Each row is a point. Each table stands for the endless flat space through its points: a line for two points, a plane for three, and so on. Write the one point that lies in both, or say that there is none.

First (2 x 3):
[[ 6 17 32]
 [22  9 22]]
Second (2 x 3):
[[-1 30 37]
 [-3 12 37]]
They share: [-2 21 37]

First (2 x 3):
[[-28   7 -23]
 [-28  49 -29]]
Second (2 x 3):
[[-34  39 -18]
 [-16  12 -24]]
They share: no point

First (3 x 4):
[[ 42 -36  36  34]
 [ 30 -36  44  18]
 [  6 -18  30  22]]
Second (2 x 4):
[[ 32 -37  31  44]
 [ 60 -21  39  12]]
They share: [ 39 -33  33  36]

First (3 x 6):
[[ 40  23 -24 -14  42  26]
 [ 12  39 -26  22   6  76]
 [ 10  41 -15  22  15  77]]
Second (3 x 6):
[[ 39  23 -22 -28  25  27]
 [ 41  40 -33  19  44  39]
 [ 59  25 -48 -34  19  21]]
They share: no point

First (3 x 6):
[[ 51 -43   7  44  26  62]
 [ 36   1 -18  47 -29   0]
 [ 37  -7 -14  46 -21  10]]
Second (2 x 6):
[[ 18 -28 -16  36 -17  16]
 [ 24 -40  -4  30 -35  28]]
They share: no point

First (2 x 8):
[[ 45  -6   6 -16  56 -31 -12  17]
 [ 50   1   1 -26  65 -41  -4  24]]
Second (3 x 8):
[[ 38 -45  30 -27  57  23 -47 -11]
 [ 26 -11 -19  30  25 -13   1  15]
 [ 44 -53  50 -45  61  29 -65 -15]]
They share: no point

First (3 x 9):
[[  6   8   8  52 -30  -3   0  -6  10]
 [  1  -2  24  67 -27 -12 -16  -6  -2]
 [-15  14  -4  43 -31  20  12  -2  26]]
Second (3 x 9):
[[ 25   4 -31   7 -26  16  35  12   2]
 [-15  36  -7  39 -58   8  51  16  38]
 [ 13  19 -16  31 -26  16  11 -15  29]]
They share: [  7  22 -15  31 -34  14  23  -5  29]

First (3 x 9):
[[-55   8  46 -21 -12 -30  28 -33   3]
 [-10 -23  -9 -53  21  -5  21 -45  33]
 [-15 -16   1 -59  25 -10  15 -46  28]]
Second (2 x 9):
[[-31  10 -21  -5  15  -8  48 -42  18]
 [-30   1 -12 -11   8  -9  44 -40  20]]
They share: [-28 -17   6 -23  -6 -11  36 -36  24]

First (2 x 11):
[[ 17  28 -21  39 -27  14 -17 -32 -16 -31 -32]
 [ 32  -7 -26   4  23  49 -12   3 -36 -41 -32]]
Second (3 x 11):
[[ 30  25 -40   2  17  43   6  -5 -44 -49 -42]
 [ 22  42 -60   6  20  61  16 -22 -56 -67 -35]
 [ 30 -28  12  30 -14   9 -44   0   0  -7 -29]]
They share: [ 26   7 -24  18   3  35 -14 -11 -28 -37 -32]

First (3 x 12):
[[ -9 -11 -29  11  36   6 -25 -13 -17   4 -14  37]
 [-10  -7 -29  13  26   1 -29 -20 -12   3 -17  40]
 [ -2  13 -47   1  30 -11 -31 -26 -14  19 -31  22]]
Second (4 x 12):
[[ 23  23 -62  28 -11 -16 -25 -62 -30  23   7  13]
 [-36   3 -34  36  13  -6 -80 -38   2 -45 -54  17]
 [-10  53 -77 -11  34  23 -37 -17   3 -10 -23  34]
 [ -5  23 -54  -2  31   6 -29 -20  -8   7 -21  33]]
They share: [ -6   3 -38   7  28  -5 -30 -23 -13  11 -24  31]

First (4 x 12):
[[ 27  62  13  52  24  22  55 -15   0  -8 -30  40]
 [ 24  41  15  13  34  52  49 -15  34  -7 -15  19]
 [ 60   9  25 -17  -6  38 -25 -17  41 -13 -20  32]
 [  7  43 -13  16  11  35  15 -27  40 -14  25  -1]]
Second (4 x 12):
[[ 67  37  38  11   3  49  13 -12  23  25 -34  48]
 [ 36  -2  -5  53   8  -4  45 -81  11  -6  -7  50]
 [ 86  57  14  12  17  60 -25   3  15  43 -41  37]
 [ 70  28  46  12  -5  46  19 -21  24  30 -33  56]]
They share: [ 38  39  19  19  18  36  29 -15  22  -9 -25  33]

First (3 x 14):
[[-31   2   6 -34 -36  35 -57 -25  34   1   1  27  -5   9]
 [-19  13 -22 -33 -33  28 -42 -40  22  15 -18  42 -17  21]
 [-29  -1  14 -29 -35  36 -56 -16  30   5   4  20  -1   5]]
Second (3 x 14):
[[ -1  -8  -1  -8 -40  13 -32 -25  -3  28 -15  21 -11   3]
 [-16  40 -22 -29  -4  58 -29   2  12  52 -21  33  -5  33]
 [-26  26  -9 -36 -17  28 -63 -24  27  70  -3  17   2   3]]
They share: [ -6   8  -8 -15 -28  28 -31 -16   2  36 -17  25  -9  13]

First (4 x 18):
[[ 28 -67  30  -9 -15  23   3   6 -14  -6  24  21   0  31   8  -9  24  -4]
 [-38   9  -2  24   8  67  44  43 -49  54   0  14  38   4  28  18 -12  32]
 [ 30 -72  49 -10 -15  14  -7   4 -20  -6  -3  32  11  48   0 -21  20 -16]
 [  3 -40  75  37 -19  12  53   4 -15  36 -11  -8  36  65 -36 -57  10 -39]]
Second (4 x 18):
[[-30 -19  78   8 -25  45  53  14 -50  36  -8 -17  47  33  25 -41   9 -23]
 [ 18 -47 -31  25  -3  22   3  33 -13  15  16  47  -2  35 -44  33 -20  42]
 [-10 -49   8  28  -8  33   8  47 -13  26 -10  16   2  30 -10  14 -14  26]
 [-11 -19  62  16  17  49  35  18 -28  45 -25   6  43  25  49 -37  32 -29]]
They share: [ -6 -29  32  16  -6  37  30  21 -31  30  -2  14  28  32   4 -12   4   0]

First (5 x 18):
[[ 39  83  75  47 -47  14  18   4 -16  13  13  -9  16 -43 -16  -2  24  30]
 [-15  39   1   5 -13  48  -2  -4 -22  55  17 -59  10 -23 -34  10 -28  48]
 [-19  12  15 -22   6  23  48  31 -31   9 -24 -48 -20   1 -14 -17  42  -3]
 [-19  45  11   1 -19  14  36  -6 -28  85  27 -57 -18 -61 -48  44 -14  10]
 [-43 -11  -9 -50  18  30  43  22 -43  22 -20 -62 -24  -2 -27  -7  33  -8]]
Second (3 x 18):
[[ 11  28  48 -11 -28  15  19   7 -55   8  -6 -48  10 -48 -47   7  27  29]
 [ 15  48  44 -23 -14   4  12  18 -48  17  16 -35   7 -51 -30  23  25  36]
 [-17  20  28   7 -30  41  23 -19 -35  26  -4 -40   4 -30 -43  -9  17   1]]
They share: [ -5  36  32  -7 -20  25  17  -3 -37  26  10 -34   4 -38 -33   7  19  15]

First (2 x 20):
[[-48  52 -23  12  22 -17   6   6  22  29 -21   3  19  51  30 -43 -44 -14
  -36 -37]
 [-41  43 -25   9  26 -17  11   6  19  28 -13  13  25  45  26 -35 -35 -22
  -26 -33]]
Second (3 x 20):
[[-12  18 -18  -5  14 -13  28 -12  21  72 -27  44  34  36  19 -23 -30 -13
  -36 -33]
 [-48  42 -42  27  38 -37   4  36  17  -4  13   8  14  56  19 -39 -22 -41
  -12 -41]
 [-30   6 -27   5  26 -16   7 -12  19  61 -28  29  48  19  40 -43  -8 -12
  -51 -10]]
They share: no point

First (4 x 24):
[[ 45 -17 -23 -17  -4  28   4 -30   3 -50  40  12  20 -14 -55 -22  22  12
  -13 -35 -10  -2  -1   1]
 [ 58  -9 -19  -5 -18  15 -33 -24 -23 -70  49  17  26 -16 -24 -65  22   6
   -6 -21 -31  -3 -21  -5]
 [  0 -57  -9  10 -29  49  25  -4  45   1  -3  10  12  -3   6  -1 -29  17
  -22 -34  43  11  48  16]
 [ -2 -52 -35  35 -34  18 -14 -20  26  -9   0  34  46 -19  16 -42 -40  -5
    2 -19  39 -27  46  -3]]
Second (2 x 24):
[[ 20 -42 -31  15 -27  16   7 -27  25 -33  13  17  40 -15 -18 -23 -14  -8
   -1 -36  10 -26  28   2]
 [ 14 -24 -37   0   3  34 -20 -30   4 -12  28  41  28 -24 -36 -38  -5  22
  -10 -12  37  -5  25 -10]]
They share: [ 18 -36 -33  10 -17  22  -2 -28  18 -26  18  25  36 -18 -24 -28 -11   2
  -4 -28  19 -19  27  -2]
